Every row gives one point. Examples show where two turns around zero, p and q, send a point. Where does a point land after both, in the order given? Backwards means that the second turn is done in reverse. Each puzzle has new turns, and all numbers are rounded.
(in the rows, 128 means zero)

Turn p:
[162 101 122] -> [162 103 116]
[141  84 116] -> [142  93  99]
[137 110 107] -> [141 121 103]
[111 159 160] -> [106 143 168]
[121 162 107] -> [126 168 125]
[ 96 153 155] -> [ 92 141 158]
Turn q:
[152 109 125] -> [152 110 122]
[148 160 125] -> [146 161 125]
[ 96 132 159] -> [ 99 129 162]
[ 84  71 130] -> [ 87  69 131]
[135 152 114] -> [133 153 115]
[154 144 116] -> [152 146 115]
Where do these land?
p, then q: [124 126 172] -> [120 104 164]
p, then q: [126  97  75] -> [130 129  67]
q, then p: [146 135 150] -> [143 122 152]
q, then p backwards: [116 154 115] -> [109 146 110]

Turn p:
[100 117 125 159 159 142] -> [112 120 125 162 165 142]
[156 107 155 119  81 119] -> [164 104 156 109  93 121]
[141 160  99 162 146 120] -> [136 175 111 159 137 125]
[ 74 111  67 121 149  98] -> [ 87 108  68 157 142  89]
[150 135 164 120 168 134] -> [131 147 156  99 166 135]
[147 113 131 113  94 147] -> [152 109 127 109 101 145]
[134 156 129 114 151 140] -> [113 157 125 110 139 140]
[122 125 155 117  76 124] -> [129 104 157 120  82 128]
Turn q:
[137 133 131 148 173 117] -> [121 145 122 126 173 112]
[107 174 174  99  96 123] -> [105 149 181 116  78 115]
[168 103 160 126 160 171] -> [126 105 163 120 183 164]
[ 99 104 105 155 109 148] -> [115 113  93 162 114 150]
[148  99 109 125  99 101] -> [168  97 116 137 115 112]
[143 109 116  99 122 149] -> [144 105 128 106 124 156]
[ 84 139 105 122 153  97] -> [102 146  87 108 119  96]
[139 163 124 151 111 117] -> [145 163 136 150 118 119]
Where do these land?
p, then q: [137 129 116 161 130 135] -> [139 147 129 148 148 138]
q, then p: [159 171 118 114 155 131] -> [114 172 135  88 129 135]
q, then p: [128  83 136 107 100 137] -> [155  77 127 125 130 135]
p, then q: [130 153 100 121 146 106] -> [133 162 108 120 114 109]
q, then p: [101  76 141 148 144 162] -> [112  85 106 160 166 148]
q, then p: [122 173 106 132 137 145] -> [107 166 121 124 106 150]
p, then q: [119 110 179 112  85  80] -> [126  74 168 139 107  79]

Turn p:
[117 110 126  98 115 118  92 146  81] -> [ 94 119 151 100 123 124  93 153  95]
[121 107 109 144 139 122 141 121 132] -> [129 102 104 136 137 129 134 121 123]
[110 120 124 141 140 159 101 149 166] -> [105 131 118 158 137 166 122 143 159]
[146 145 113 154 139 120 133 102 111] -> [150 143 107 139 140 115 129 112  99]
[109 122 190 198 116  91 150  77 137] -> [163  99 159 193 114 101 124  53 126]
[132 174 111 123 129 132 146 105 109] -> [130 168 112 113 128 107 149 108 110]
[136 117 115  84 109  98  90 134 171] -> [128 125 117 100 118 119  76 152 178]
[137 134 159 114 175 136 112 163  91] -> [116 139 175 130 172 126 138 166 106]
[160 148 125 147 100 144 123 150 141] -> [153 156 123 143  96 145 132 152 129]
[131 110 114 103 128 219 148 140 129] -> [111 137 123  94 131 208 172 135 129]
[140 122 165 109 143  80 156 114 112] -> [156 104 164 110 144  80 133 115 127]
[ 98 126  87 122 102 117 145 135 154] -> [104 112  86 120  96 117 135 127 151]
Turn q:
[156 119  82 141 133 141 169 122 133] -> [172 140  95 149 153 128 145 106 129]
[137 122 134  87 137 120 124 140 143] -> [137 113 129  93 135 117 122 140 149]
[139 105 147 121 128 120 102 130  89] -> [124  98 140 124 127 117 114 151  90]
[161 140 126 151 147 159 159  66 160] -> [172 150 157 155 153 151 113  71 144]
[102 135 158 109  93 100 135 145 102] -> [108 132 135  91  88 124 151 146 102]
[120 124 133 173 177 170 171  97 156] -> [138 137 159 174 174 165 157  86 153]
[ 97 155 122 105 104 106  83 142  97] -> [ 79 142 108  99 105 117 101 156 105]
[113 113 136 124  89  73  82 155 129] -> [ 93 106 116 117  72  80 120 149 124]
[117 143 135 133 160 103 125 131 120] -> [106 144 148 127 147 106 136 138 128]
[178 141 118 156 135 180 151 142 157] -> [185 142 124 171 140 162 124 137 161]
[ 88 111 118 108 104 134 106 139 123] -> [ 92 104  98 108 111 140 126 129 124]
Where do these land?
p, then q backwards: [128 122  72 157 137 101 162 119  96] -> [128  83  82 127 107 104 136 139  86]
p, then q: [162 167 159  97 108 131 137 112  87] -> [149 160 166  78 113 127 111 151 105]
p, then q: [128 134 105 156 136  95 160 104 168] -> [155 135 106 153 135  84 127  87 138]
q, then p: [152 102 148 101 168 122 103 143 164] -> [144  89 145 137 151 133 104 153 175]
p, then q: [121 108 129 109 109  99 133 171 151] -> [127  94 111 122  91 113 149 139 157]
q, then p: [100 161 156 124 148 100  99 130 120] -> [ 84 133 165 140 121 101 127 126 150]
q, then p: [ 98 135 141  86 109 168 110  87 151] -> [ 99 147 135  95 138 180  98  99 151]
q, then p backwards: [147 117  82 157 121 168 107 131  90] -> [142 112  89 188 146 131  96 124 122]
q, then p: [135  99 126 153 100 143 120 131 110] -> [134 110 118 136 108 149 124 128  89]
q, then p backwards: [140 160 161 143 165 156 128 158 168] -> [139 134 171 117 144 147 108 167 177]
p, then q: [ 97 104 129 124 107 125 150 122 102] -> [119 101 125 107 118 135 142 103  97]

Turn p:
[105 152 105 155 130  91 126 150 105 137 121  98] -> [ 76 135  93 129 115 108 128 144 102 121 127 111]
[107 127 146  90 116 124 159 105 164 159 134 165] -> [162 148 153  95 146  89 127 137 165 150 146 137]
[151 143  79 147 104 103 121 152 115  94  99 116] -> [115 121  68 153 126 126 107 138 113  99  89 136]
[153  70 158 121 147 160 138 121  97 142 145 101] -> [144  75 151 109 124 158 173  95 110 140 140 122]
[115 118 130 131  92 118 119 116 148 145 176 184] -> [165 164 135 124 102 116 138 154 144 133 163 175]
[117  84 190  85 140 133 160 109 128 103 128 149] -> [155 111 188  89 144 116 149  88 156  96 133 137]
[140 145  61 123 135 113 112 125 141 137 106 116] -> [115 122  81 141 160 127  88 149 111 147 123 136]
[140 153  98 182 135 108 135 107 144 118 119 110] -> [102 151  82 176 145 122 133 114 128 134 132 123]
[136 162 101 145 125 119  88 105  83 127 103 113] -> [ 99 151 102 137 120 141 102 109  76 144  98 136]
[120 171  74 160 148 145 117 137 112 107 123 136] -> [ 81 152 106 158 142 160 118 157 123 134  98 142]
[114  71 199 119 137 163 113 139 147 131 107 127] -> [141  79 191 121  93 133 122  89 162 128 146 115]
[155 114 172 118 141 146 151 150 118 153 121 151] -> [153  99 175 131 122 111 160 132 129 141 107 119]
[111 145 145 103  77 156 156 117 158 138 154 134] -> [172 164 125  93 116 131 136 140 175 140 133 110]
[105 148  70 139 138 109 117 147 122 109 129 109] -> [ 81 134  86 131 140 140 107 159 117 111 129 132]
[152 115 193 101 156 133 109 140 137 118 154 112] -> [159 111 185 133 126 143 134 114 109 101 153  91]
Turn q:
[132 119 173 156 124 106 123 141 108  93 125 143] -> [129 113 141 139 131 115 113 121  85 111 168 157]
[163 113 171 118 123 135 141 127 155 121 113 143] -> [143 119 174 144 136 154 151 116 121 103 135 140]
[ 96 130 133 123 153 136 120  77 106 143 147 122] -> [ 95 124 130 111 119 104 102  93 127 131 102  97]
[131 160 113  80 156 153 100 163 150 166 154 124] -> [120 154 142  85 130 166 143 137 147 192 103 130]
[162 122 129 188  92 100 114  95 119 107 118 135] -> [157  86 119 158 117 104 102 113 149 101 177 136]
[ 83 110 112 126 102 126 108  97 127 111 163 124] -> [111 132  96  87 126 104 104 109 147  95 118 139]
[110 138  86  98 183 163 122 123 130 112 156 100] -> [110 196 121 112 154 126 104 120 145 158  99 102]
[163 104 164 138  91 141 155 126 108  93 100 129] -> [159 112 145 151 137 147 122 137  97  70 157 118]
[107 143 101 101 165 145 157 124 139 134 173 153] -> [111 174 103 113 133 135 156  85 125 154 103 114]
[144  76 128 165 109 118 127 130  99 134 115 135] -> [131  76 107 152 162 124 117 135 120 106 144 128]
[118 148 114  86 175 128 132 174 192 160 100 117] -> [115 168 161 139 128 142 177 165 148 178  80 152]
[ 98 151 112 163 103 142 116 125 117 140 110 137] -> [130 111  92 139  87 132 100 137 129 131 115 137]
[153 158 140 130 112  98 153 189 158 175 104  85] -> [113 119 148 145 101 150 185 202 143 155 157 130]
[132 119 117 121 105 100 123 100  84 104 113 146] -> [167 106 114 117 132  86 116 122 108 107 133 113]
Where do these land?
q, then p: [ 91 130 101 115 154 149 121 121  96 111 114 111] -> [ 97 127 117 132 121 119  82 133  91 132 110 112]
q, then p: [112 139 123 167 143  97 123 126 109 118 147 213] -> [136 147  99 119 143 110 151 110  92 164 133 204]
q, then p: [133 109 136 111 112 144 156 171 144 173 109 158] -> [117  87 133 120 135 137 166 129 168 148  85 135]
p, then q: [128 112 114 126 151  94 108 114 121 139 111 130] -> [120 107 114 112 141  98 116 106 111 141 124 132]
p, then q: [150 133 121 160 125  65  97 203  96 158 137 106] -> [128 105  54 114 148 100 114 184  92 105 173 130]
q, then p: [121  91 130 157  87  89 157  83 128 146 125  61] -> [104 114  95 127 123 129 123 128 167  47 182 117]
q, then p: [108  97 116  95 108 182 140 116  93 100  90 186] -> [119  97 117 148 153 159 106  83  92 124  53 147]
q, then p: [113 108 156  75  98 108 135 148 124 101 141 102] -> [131 130 160  94 151 130 132 151 122  70 101 113]
q, then p: [109 158 122 125 130 121  94 115 135 140 142 118] -> [152 136 126 109 116 106  95 137 131 140 142 127]
p, then q backwards: [151  94 152 139 161 161 117 127 152 127 129 137] -> [182 123 153 149 136 130 121 121 147 147 113 142]
p, then q backwards: [132 174 135 177 137 134 118 126 174  77 128 108] -> [141 121 105 170 148 174 179 104 150 110 126  98]
q, then p: [158 106 102 125 123 154 162  93 167 134 134 118] -> [123 136 113 163 161 146 126 101 172 127 136  95]
p, then q: [130 147 160 114 136 162 149 149 159 107 153 118] -> [109 165 166 145 128 160 125 146 142 114 151 128]
p, then q: [124 155 111 115 120 137 102 124  94 147 134 137] -> [145 111 123 109 111 144 120 149 101 151 112 117]
q, then p: [159 168 140 120 135 121 141 105 128 142 125 114] -> [153 136 115 120 107 123 147 110 129 133 145  88]
